Each row of a before or after table is a point. One or more steps were done to the points. Then noise was added and the rows were shuffled. The steps act on how far a point lies along the listed directions, d1 being the first. Write out the steps. A step turns or swaps two directions, mirrors them in a line or flattens them onto one, adds a multiple of one to another, or multiplies one. Angles are multiples of 10 degrees, from the lower direction toward the higher: turns from -170 to 170, lines from 10 to 170 but not 90. Use the fewest steps. Two steps may share a direction if one is a turn and the other turns, adds or multiplies; they go together, in the order done. Otherwise the lowest direction goes first.

Directions:
(1): 0.02; 0.21; -0.41
(2): 0.31; -0.31; -0.15
Before (8 x 3)
-0.22; 0.13; 0.13
-0.14; 0.19; 0.24
0.05; 0.03; 0.20
-0.01; -0.12; -0.39
-0.18; -0.05; 0.28
0.25; -0.48; 0.34
-0.64; 0.36; 0.40
-0.26; -0.04; -0.10
After (8 x 3)
0.19; 0.06; -0.26
0.21; 0.04; -0.81
0.16; -0.04; -0.02
-0.38; 0.01; 0.13
0.16; -0.19; -0.23
-0.19; -0.05; -0.17
0.28; -0.52; 0.28
0.05; 0.02; -0.26
Steps: mirror d1 and d2 in the line at 140 degrees

Directions:
(1): 0.24; 0.10; -0.40; 0.32; -0.21; -0.09; 0.06; -0.44; 0.25
(2): -0.23; -0.03; 0.00; -0.07; -0.02; -0.45; -0.22; -0.37; -0.45
(3): 0.25; -0.14; -0.07; 0.42; 0.40; -0.15; -0.37; 0.23; -0.06
Before (9 x 9)
0.26; 0.05; -0.07; 0.27; 0.32; -0.01; -0.27; 0.11; -0.13
-0.06; -0.16; 0.13; 0.03; 0.31; -0.11; -0.40; -0.01; -0.20
0.02; -0.27; -0.02; 0.15; 0.13; 0.05; -0.08; 0.12; 0.11
0.06; -0.29; -0.03; 0.26; 0.29; -0.16; -0.15; 0.21; 0.14
-0.72; 0.04; 0.88; -1.14; 0.18; 0.34; 0.21; 0.68; -0.39
0.10; -0.14; 0.03; 0.09; 0.14; -0.16; -0.38; 0.03; -0.25
0.31; -0.26; -0.12; 0.31; 0.31; -0.14; -0.15; 0.26; -0.32
-0.37; 0.29; 0.10; -0.42; -0.50; 0.05; 0.40; -0.53; 0.08
0.19; -0.10; 0.25; 0.21; 0.48; 0.20; -0.19; 0.40; -0.14
After (9 x 9)
-0.02; -0.04; 0.03; -0.14; -0.04; -0.06; -0.21; -0.06; -0.20
-0.10; -0.18; 0.01; -0.02; 0.02; -0.08; 0.10; 0.08; 0.18
-0.34; -0.08; 0.79; -0.71; 0.54; 0.48; 0.01; 1.11; -0.19
0.04; -0.01; 0.28; -0.10; 0.19; 0.36; 0.12; 0.28; -0.03
0.08; 0.14; -0.01; -0.02; 0.03; 0.08; -0.01; -0.06; -0.07
0.08; -0.13; -0.05; -0.02; -0.04; -0.01; 0.15; 0.07; -0.24
-0.14; -0.09; 0.17; -0.14; 0.12; -0.02; -0.21; -0.08; -0.15
-0.06; 0.08; 0.01; 0.07; 0.03; -0.19; -0.08; -0.27; -0.02
-0.06; -0.20; 0.01; 0.02; -0.01; 0.09; 0.05; 0.06; 0.14
Steps: add 0.3 times d1 to d2; multiply d3 by 0
